Each row is a point. The last column is the point's height on a tilted bowl or saddle (a function of degree 2), plus a little noise. Along how many of its main directions does it bend up, bend down or stay straight?
(in the rows, 128 means zero)

Points (18 x 4)
[[156 106 116 121]
 [167 133 221 202]
 [106 181  72 185]
 [105 126  87 130]
 [ 51 124 139 151]
 [177 131 222 209]
 [141 147 158 131]
 [220 142 134 190]
 [ 84  79 132 121]
 [101 102 122 112]
 [155 169  89 159]
 [ 84  81 116 122]
 [ 94 136 180 144]
 [213 127  69 203]
 [172 127 122 132]
 [107 140 115 123]
 [ 97 171 128 149]
 [114 113 154 115]]
Directions: 3 up, 0 down, 0 straight

Points (15 x 4)
[[ 34 138 121 187]
 [162 105 194 181]
 [150 126 151 147]
 [154 204 137 171]
 [108  92 143 151]
 [145  64  86 185]
 [116 105 142 145]
 [ 91  97 105 157]
 [126 195 131 159]
 [132 211 128 171]
 [137 155 199 173]
 [121 128 139 139]
 [129 187  64 171]
 [ 60 167 156 174]
 [154 152 170 157]]
Directions: 3 up, 0 down, 0 straight

Points (22 x 5)
[[106 127 203 151  93]
 [121 111 131 140 116]
 [111  60 128  99  97]
 [123 149  86 102 104]
 [150 128 116  83 114]
 [ 91 110  87 118  95]
 [115 162  95 116 105]
 [ 68  59  74 189  46]
 [112 189 131  67  80]
 [189 112  61 147  98]
 [ 86  96 130 119  98]
 [176  66  81 124  94]
 [131 185 132  69  91]
 [134  94  79 198  82]
 [121  69 108 187  85]
 [ 92  96 212 161  77]
 [122  89 122  98 109]
 [107 143 111 117 108]
 [165 119 112 103 120]
 [100 120  54 168  80]
 [106 244 113  92  52]
 [178 114  99 169 109]]
Directions: 0 up, 4 down, 0 straight

Points (38 x 7)
[[ 69 193 128 123  53  70 189]
 [119 118  96  83 113 143 114]
 [137 155 145 108 125 112 149]
 [167 138 138 134 151 100 165]
 [ 83 111 169 182  74 153 187]
 [ 78  58 124  79 153 111 148]
 [166 167 216 155 150 172 170]
 [133  72 130 123 156 133 147]
 [ 80 190  90 200  98 121 170]
 [156 143  98  91  92 139 120]
 [108 149 152 147  95 201 161]
 [138 116  64 128 120 175 130]
 [ 73 170 180  65 106 245 214]
 [115 144 164  62  83 147 144]
 [158  80 104 117 190 169 158]
 [162 105 172  79  92 201 175]
 [138 123 158 220 150 220 150]
 [ 60 201 173  93 101 154 189]
 [111 221 108 164  93 111 163]
 [113  86 131  99 154 161 141]
 [101 175 111 134  72 115 150]
 [ 79 158  49 105 162 116 182]
 [105  92 124 103 180 184 141]
 [227 119 126  93  95 164 171]
 [145  95 179 107 104 155 163]
 [171  93 125 167 117 130 155]
 [203  84 105 183 138 154 193]
 [109 107 122 164 159 126 139]
 [152 142 145 124 127 144 147]
 [189 137  99 154  88 138 152]
 [109 140 132 135 132 101 147]
 [132  76  81 100 111 105  88]
 [145 112 177 143 138 171 169]
 [157  76 173  99 124 189 186]
 [152 124  80 125 247 135 187]
 [ 95 124 146  97  89 174 147]
 [109 185 100 107 188 168 146]
 [138 198  43  96 142 189 188]]
Directions: 4 up, 1 down, 1 straight
